Every row gives one point. The points of each table are mixes of a few directions, plus a little noise. How many directions does each table use, and how many do they share? Where both have some left over, give the other angles between the two spaces (their principal angles), to ten degrees, smallest first.

First (7 x 3)
[[-0.17  0.40  0.21]
 [-0.12 -0.09  0.21]
 [-0.37  0.61  0.48]
 [ 0.33 -0.21 -0.50]
 [ 0.31  0.82 -0.64]
 [ 0.05 -0.81  0.06]
 [-0.04 -0.72  0.18]]
Second (7 x 3)
[[-0.43 -0.33 -0.64]
 [ 0.23  0.18  0.34]
 [-0.35 -0.27 -0.53]
 [ 0.68  0.54  1.01]
 [-0.30 -0.23 -0.46]
 [-0.09 -0.07 -0.13]
 [ 0.27  0.21  0.41]]
Directions: first 2, second 1, shared 0; angles 60

First (7 x 6)
[[ 0.20 -0.67  0.44 -0.40  0.10 -1.14]
 [-0.46  0.73 -0.25  0.16  0.19  0.79]
 [-0.04 -0.21  0.23 -0.20  0.13 -0.49]
 [-0.22  0.21  0.03 -0.07  0.17  0.01]
 [-0.67  0.65  0.05 -0.16  0.46  0.19]
 [ 0.82 -0.53 -0.29  0.44 -0.70  0.35]
 [ 0.33 -0.16 -0.20  0.22 -0.33  0.31]]
Second (8 x 6)
[[-0.02 -0.37  0.33 -0.32  0.21 -0.79]
 [-0.88  0.46  0.32 -0.37  0.35 -0.84]
 [-0.28  0.56 -0.18  0.17 -0.20  0.36]
 [ 0.70 -0.28  0.35 -0.56  0.22  0.00]
 [-0.04 -0.25 -0.42  0.68 -0.43  0.19]
 [ 0.74 -0.54  0.12 -0.27  0.58  0.58]
 [-0.15  0.46 -0.18  0.12 -0.05  0.53]
 [-0.06 -0.05 -0.35  0.56 -0.67 -0.02]]
Directions: first 2, second 4, shared 2

First (9 x 11)
[[-0.17  0.05 -0.15  0.25 -0.83 -0.68  0.33  0.16  0.17 -0.09 -0.03]
 [ 0.14 -0.07  0.09 -0.35  1.47  1.08 -0.67 -0.41 -0.42  0.11  0.13]
 [-0.74  0.18 -0.79  0.59 -0.70 -0.98 -0.10 -0.31 -0.27 -0.25  0.17]
 [ 0.09  0.00  0.13  0.03 -0.54 -0.29  0.35  0.26  0.26  0.00 -0.10]
 [-0.04 -0.01 -0.06 -0.10  0.69  0.44 -0.38 -0.26 -0.26  0.02  0.10]
 [ 0.09 -0.05  0.08 -0.18  0.71  0.54 -0.31 -0.17 -0.18  0.06  0.06]
 [ 0.25 -0.08  0.24 -0.30  0.85  0.75 -0.29 -0.11 -0.12  0.12  0.02]
 [ 0.10 -0.01  0.12 -0.02 -0.26 -0.10  0.20  0.17  0.17  0.02 -0.07]
 [ 0.26 -0.02  0.35  0.09 -1.38 -0.75  0.89  0.68  0.66  0.01 -0.25]]
Second (9 x 11)
[[-0.12 -0.01 -0.26  0.15 -1.67 -1.03  0.67  0.13  0.50 -0.09 -0.55]
 [-0.12 -0.09 -0.38  0.02 -1.75 -0.99  0.66 -0.05  0.54 -0.06 -0.79]
 [ 0.04 -0.06 -0.01 -0.15  0.38  0.32 -0.21 -0.17 -0.10  0.03 -0.07]
 [ 0.11 -0.10 -0.01 -0.43  1.13  0.96 -0.60 -0.53 -0.29  0.09 -0.12]
 [-0.01 -0.03 -0.06 -0.07 -0.07  0.02  0.01 -0.06  0.00  0.02 -0.12]
 [ 0.03  0.13  0.24  0.21  0.49  0.09 -0.10  0.30 -0.16 -0.02  0.53]
 [ 0.05  0.12  0.30  0.18  0.88  0.34 -0.26  0.29 -0.29  0.01  0.71]
 [-0.03  0.14  0.23  0.30  0.13 -0.18  0.07  0.42 -0.06 -0.05  0.53]
 [ 0.07 -0.08 -0.05 -0.23  0.50  0.46 -0.25 -0.31 -0.13  0.03 -0.17]]
Directions: first 2, second 2, shared 1; angles 90

First (10 x 14)
[[-0.13 -0.19 -0.19 -0.05  1.00  0.22  0.06  0.42 -0.26  0.07 -0.11 -0.63
   0.55  0.54]
 [ 0.38 -0.52  0.38  0.18  0.72 -0.38 -0.31 -0.34 -0.11 -0.65  0.25 -0.85
   0.69 -0.05]
 [-0.03  0.04 -0.56  0.04  0.43  0.77  0.38  0.07 -0.17  0.18 -0.20  0.62
   0.44  0.02]
 [ 0.13 -0.34 -0.40  0.19  1.06  0.03  0.11  0.35 -0.07  0.30 -0.29 -0.09
   0.50  0.35]
 [ 0.27  0.29  0.07 -0.36 -0.15 -0.74 -0.27  0.07  0.28 -0.07  0.14  0.68
  -0.03  0.05]
 [ 0.07  0.31 -0.30  0.04 -0.79 -0.22  0.11  0.33 -0.38  0.07  0.49  0.31
  -1.03 -0.48]
 [-0.52  0.69  0.24 -0.72 -0.38  0.46 -0.08  0.17 -0.19 -0.29  0.25 -0.28
   0.09  0.34]
 [-0.15  0.14  0.66 -0.17 -1.06 -0.69 -0.31 -0.33  1.14  0.55 -0.62  0.56
  -0.52  0.21]
 [ 0.24 -0.51 -0.32  0.92 -0.45  0.16  0.40 -0.31 -0.06  0.30 -0.13  0.30
  -0.73 -0.82]
 [-0.22  0.11  0.38 -0.14 -0.39  0.39 -0.06 -0.32 -0.15 -0.51  0.23 -0.59
   0.03 -0.14]]
Second (8 x 14)
[[-0.04  0.04  0.26 -0.15 -0.15 -0.04 -0.15 -0.26  0.25 -0.17 -0.05  0.05
   0.23  0.04]
 [-0.09  0.12  0.62 -0.37 -0.31 -0.04 -0.29 -0.54  0.47 -0.34 -0.11  0.14
   0.47  0.11]
 [-0.03  0.00  0.05 -0.04 -0.04  0.00 -0.01 -0.06  0.03 -0.06 -0.01  0.02
   0.05  0.01]
 [ 0.10 -0.21 -0.92  0.53  0.46  0.11  0.46  0.84 -0.76  0.54  0.18 -0.20
  -0.68 -0.20]
 [ 0.17 -0.27 -1.25  0.75  0.65  0.14  0.63  1.17 -1.04  0.72  0.22 -0.22
  -0.95 -0.25]
 [-0.09  0.14  0.69 -0.40 -0.34 -0.06 -0.34 -0.63  0.55 -0.39 -0.13  0.14
   0.52  0.14]
 [ 0.04 -0.07 -0.44  0.26  0.25  0.05  0.24  0.42 -0.39  0.26  0.08 -0.09
  -0.33 -0.08]
 [-0.13  0.24  1.00 -0.61 -0.49 -0.09 -0.53 -0.93  0.80 -0.57 -0.17  0.16
   0.77  0.19]]
Directions: first 6, second 1, shared 1
